Every row gives one point. Two turns around zero, p and q, are shown by what they do to some points. Write where each new point lands after one turn and then the other. Backwards means that the second turn is done in reverse. Each puzzle has new turns, and all numbers are rounded.
In the rows, 128 means zero.

Turn p:
[158  92 158] => [ 82 157 141]
[ 75 135  93] => [150  78  96]
[176  94 142] => [ 85 151 164]
[140 181  95] => [185 119 154]
[ 92 139 152] => [138 137  85]
Turn q:
[105 137 144] => [118 138 154]
[126 193 156] => [163 117 189]
[132 123  79] => [151 152  91]
[149  60 133] => [ 82 105  79]
Where do these land?
q, then p backwards: [138 137 155] => [136 119 100]
q, then p: [173  84 132] => [101  71 130]
q, then p backwards: [105 143  77] => [132 168 170]
p, then q backwards: [100 151 157] => [135 120  83]
q, then p: [ 74 137 169] => [141 167  73]
q, then p: [178 116  78] => [124  87 186]

Turn p:
[170 123 162 136 108 157] => [163 114 155 121 144 171]
[166 124 144  93 125 161] => [153  92 168 121 113 143]
[ 57 139 133 139 120 164] => [ 84 101  72 126 119 156]
[181 136 129 118  95  97] => [174 151 161 163 127 127]
[191 119 124 141 127 148] => [175 112 160 119 161 127]
[ 73 154 123 139 178  99] => [ 94 159  79  95 102  98]
[ 98 128  81 124 110 116] => [106 122 103 167 131  98]
[ 88 100 129 134 162  82] => [ 74 172 126 112 127 104]
Turn q:
[ 84 123 110 112 116 124] => [112 131 115 110 166 106]
[109 131 170 167 141 121] => [137 108  86 136  94 108]
[116 100 111  88 114 138] => [143 144 145 104 169 122]
[225  78 115 111 112 119] => [179 188 195 158 112 157]
[131 146 130  91 142 118] => [124 100 160 128 141 121]
[ 63 161 116 128 118  94] => [ 73 111 103 126 154  82]
[142 121 103 158 164 160] => [137 124 104 145 132 184]
[154 164 169 169 117 149] => [119 118 117 117  56 144]
Where do these land?
q, then p: [114  99 123 105 118 128] => [144 140 139 108 108 109]
q, then p: [128 157 106 141 131 163] => [104  84 117 128 122 135]
q, then p backwards: [119 177 159 137  85 113] => [ 93 123 121  83 174 117]
q, then p: [182  98 148 154  74 191] => [194  77 129 169  81 158]
q, then p: [ 99 101 112 136 172  91] => [130 151 117  99 174  88]
p, then q: [112 162 163 112 148 112] => [ 97 147 155  90 127 125]
p, then q: [142 102  85 112 167  97] => [121 109 136 163 120  67]

Turn p:
[ 78 132 145 114  73 161 100 189] => [140 151 151  30 114 114 125 146]
[139 168 116 124 133 127 102 142] => [109 113 130 125 130 113 134 172]
[139 101  99 121 164  87 188  96] => [157 132 109 208 103 125 119  96]
[145 105 143 123 187 135 117  95] => [102 112 111 162 165 106 127  88]
[135 151 181 151 108 154 140 159] => [100  99 159  83 109 158 114 121]
[130  64  56 173 156  91 148 102] => [190 139 121 200 133 127 193  96]
[143 153 129 110  92 173 117 116] => [124 134 150 107 162 146  93 161]
[106 132 170 132  81 103 105 132] => [109 151  99  78 110 160 136 133]
[117 144 110 127 173 121 144  91] => [106 144 134 184 128 107 128 122]
[148 129 131 103 113 129 119 156] => [142 106 115 104 127 122 110 146]
Turn q:
[126  83 154  90 174  89 182 116] => [176 129 106 167 148 192 145 169]
[115 146 130 161 168 151 164 125] => [106 134 122 131 161 162  82 121]
[159  87 162 147 104 178 108 131] => [108 101 156 186  96  96 110 131]
[169 164  97  99  81 107 113  97] => [167 158 152 103 145  67 157 115]
[120 107 123 172 132 152 145 160] => [105  92 102 142 125 132  90 113]
[110  88 124 123 157  91  86 121] => [123  86 139 110 122 156 172 160]
[123 175 129 154 142  95 115 149] => [126 135 123  67 124 130 100 144]
[ 98 172  90  84 118 154 101 157] => [118 160 132  89  97 134 153  62]
[134 130 143 120  75 135 139  96] => [125 158 122 157 135  81 143 136]
Where do these land?
q, then p: [138 137 153 139 110 172 113 133] => [104 155 114 105 118 152 154 134]
p, then q: [133  98 127 105 150 124 124 134] => [145 110 139 115 155 124 144 139]
p, then q backwards: [ 82 120 154 195 117  94 151 140] => [ 88 131 123  61 134 149  82 154]
q, then p backwards: [126  95  40 162 106 160 140 123] => [164  73 163 133 200 147 104 128]
q, then p backwards: [127 148 133 110 170 148 149 112] => [125 122 131 141  99 152 145  87]
p, then q: [127 149 123  98 102 160 125 153] => [148 129 144 116  77 137 140 135]
p, then q: [157 143 146 134 165 105 157 136] => [ 96  92 106 146 136 103 147 139]
q, then p: [121 124 119 103 130  31  38 108] => [182  96 111 105  62 115  34 103]
q, then p backwards: [142 138 155 105 102 158 153 112] => [ 98 128  98 114 144 122 151  93]
